Each row is a point. The last column is the point's height on a tilted bowl or saddle (a function of degree 2), plus a little noise. Count its main directions that bend up, bend down and stay straight.

Points (12 x 3):
[[.09, .30, -.10],
[-.49, .89, .94],
[.62, .10, .24],
[.30, .43, .13],
[-.40, -.19, -.07],
[-.42, -.53, .20],
[.03, .22, -.16],
[-.09, -.28, -.16],
[-.24, -.28, -.12],
[.52, .74, .76],
[.15, -.16, -.18],
[.64, .58, .67]]
Directions: 2 up, 0 down, 0 straight

Points (15 x 4):
[[.07, -.27, -.28, -.01],
[-.07, -.05, .54, -.22],
[.00, -.20, -.46, -.12],
[-.11, .06, .09, .03],
[-.15, -.18, .33, -.17],
[-.28, -.29, .18, -.24],
[-.39, -.30, .13, -.35],
[-.60, -.09, .45, -.94],
[.51, -.34, -.11, -.31],
[.18, .12, .69, -.19],
[-.19, .36, -.29, -.22],
[-.33, .94, .32, -.12],
[.07, -.69, -.33, .03],
[-.12, -.24, -.45, -.06],
[-.09, -.28, -.49, -.08]]
Directions: 0 up, 2 down, 1 straight

Points (18 x 4):
[[.17, -.22, .26, .15],
[.39, -.27, -.54, .57],
[-.01, .26, .12, .32],
[-.39, -.34, -.18, .29],
[-.63, -.10, -.77, -.51],
[-.05, .92, .15, .74],
[-.06, -.45, .07, .42],
[-.05, .08, .10, .30],
[.06, -.28, -.26, .56],
[.33, .30, .92, .12],
[-.69, .12, -.04, -.19],
[-.15, .25, -.51, -.23],
[.21, .33, -.71, -.66],
[.55, .21, .02, -.32],
[.09, .09, -.94, -.35],
[.14, -.26, .53, -.10],
[.03, .13, -.35, .08],
[.11, -.49, -.18, .75]]
Directions: 1 up, 2 down, 0 straight

Points (23 x 5):
[[-.05, -.50, -.21, .07, -.33],
[-.60, .85, -.28, .19, -.53],
[-.40, .63, -.12, .47, -.39],
[.15, .79, .27, -.15, -.33],
[-.29, -.03, -.16, -.18, -.13],
[.25, -.29, .23, .25, -.23],
[-.48, .47, -.54, -.20, -.34],
[.27, .08, .43, .18, -.16],
[.41, -.01, .24, .75, -.38],
[-.05, .27, .25, -.23, -.09],
[-.74, -.94, -.38, -.65, -.94],
[-.44, .19, -.17, -.39, -.17],
[.15, -.10, -.73, .56, -.55],
[-.07, .47, .27, -.30, -.14],
[-.08, .38, -.15, -.42, -.17],
[-.35, .56, .33, .36, -.31],
[-.39, .10, .85, -.35, -.28],
[-.84, -.15, -.16, .06, -.33],
[.32, -.42, .66, .15, -.34],
[.34, .02, -.02, .06, -.17],
[-.24, -.44, -.08, .13, -.28],
[.71, .36, .07, .29, -.38],
[.32, .26, .38, -.17, -.14]]
Directions: 0 up, 4 down, 0 straight
